Every row gives one point. Two turns around zero, p and q, are shown by what they do to some points. Where does a point land after both, in the order given? Backwards means that the second turn is done in reverse. Each puzzle has new turns, and all numbers are rounded.

Turn p:
-0.10 +0.32 -> -0.02 +0.33
+0.12 +0.19 -> +0.16 +0.16
-0.02 -0.51 -> -0.14 -0.49
Turn q:
+0.26 -0.33 -> +0.37 -0.19
-0.38 +0.28 -> -0.46 +0.09
+0.13 +0.06 -> +0.09 +0.11
Where do these land?
q, then p: +0.12 -0.04 -> +0.13 -0.02
p, then q: -0.17 -0.41 -> -0.09 -0.44
q, then p: -0.32 +0.25 -> -0.36 +0.18
q, then p: +0.38 +0.20 -> +0.33 +0.27

Turn p:
-0.24 -0.03 -> -0.12 -0.21
+0.48 -0.19 -> +0.44 +0.27
-0.24 +0.21 -> -0.31 -0.07
Turn q:
-0.09 -0.18 -> -0.19 -0.08
-0.31 +0.32 -> -0.03 +0.44
+0.40 -0.14 -> +0.21 -0.37
Where do these land?
p, then q: +0.07 +0.01 -> +0.07 +0.02
p, then q: +0.16 +0.52 -> +0.04 +0.54
p, then q backwards: -0.22 -0.09 -> +0.11 -0.21
q, then p: -0.02 -0.45 -> +0.08 -0.44

Turn p:
+0.54 +0.07 +0.26 -> +0.59 +0.10 +0.06
-0.24 +0.33 +0.22 -> -0.15 +0.13 +0.42
-0.07 -0.40 -0.14 -> -0.09 -0.31 -0.28
-0.09 +0.29 -0.03 -> -0.12 +0.24 +0.15
-0.14 -0.29 -0.30 -> -0.23 -0.17 -0.34
Turn q:
+0.10 +0.35 +0.14 -> +0.23 +0.23 +0.21
-0.24 +0.15 +0.26 -> -0.17 +0.17 +0.30
+0.07 +0.21 +0.22 -> +0.14 +0.10 +0.26
+0.26 +0.00 -0.07 -> +0.24 -0.09 -0.08
-0.47 -0.42 -0.49 -> -0.57 -0.05 -0.55
+0.28 -0.29 -0.05 -> +0.13 -0.36 -0.13
Where do these land?
p, then q backwards: +0.45 +0.22 +0.25 -> +0.35 +0.43 +0.07
p, then q backwards: +0.24 +0.19 +0.02 -> +0.10 +0.29 -0.04
p, then q: -0.04 -0.23 -0.48 -> -0.18 +0.20 -0.46
q, then p: -0.30 -0.30 -0.02 -> -0.38 -0.19 +0.01
q, then p: -0.35 +0.11 +0.23 -> -0.16 -0.02 +0.40

Turn p:
-0.07 -0.23 +0.42 +0.07 -> +0.12 -0.30 +0.36 -0.04
+0.02 -0.14 -0.48 -0.13 -> -0.37 +0.07 -0.30 +0.19
-0.20 -0.13 +0.30 +0.27 -> +0.06 -0.05 +0.46 -0.02
-0.10 -0.30 -0.27 +0.32 -> -0.29 +0.13 +0.20 +0.36
+0.27 +0.28 +0.19 -0.10 -> +0.39 -0.02 -0.18 -0.11
+0.07 +0.52 -0.16 -0.43 -> +0.10 +0.17 -0.54 -0.39
Turn q:
-0.05 -0.04 +0.29 -0.04 -> +0.24 +0.17 +0.02 +0.07
-0.40 +0.34 -0.06 -0.28 -> +0.08 -0.29 +0.37 +0.36
-0.48 +0.32 -0.32 +0.15 -> -0.16 -0.48 -0.04 +0.45
+0.08 -0.24 +0.39 -0.20 -> +0.38 +0.27 +0.09 -0.17
+0.25 +0.28 -0.28 +0.18 -> -0.50 +0.03 -0.02 +0.04
+0.22 -0.42 -0.25 +0.05 -> -0.07 -0.09 -0.21 -0.48
+0.38 -0.24 +0.23 +0.13 -> +0.03 +0.40 -0.19 -0.28
Where do these land?
p, then q: +0.30 -0.20 +0.32 -0.07 -> +0.04 +0.15 -0.26 -0.38
p, then q: +0.29 +0.22 -0.12 +0.28 -> -0.42 +0.18 -0.07 +0.11
q, then p backwards: -0.38 -0.03 -0.34 +0.16 -> +0.25 -0.35 +0.06 -0.32
q, then p: -0.55 +0.20 -0.10 -0.12 -> +0.07 -0.18 +0.36 +0.45
p, then q: +0.40 -0.24 +0.49 -0.08 -> +0.06 +0.26 -0.31 -0.54
q, then p: -0.06 +0.04 -0.25 -0.18 -> -0.08 -0.26 +0.17 -0.03
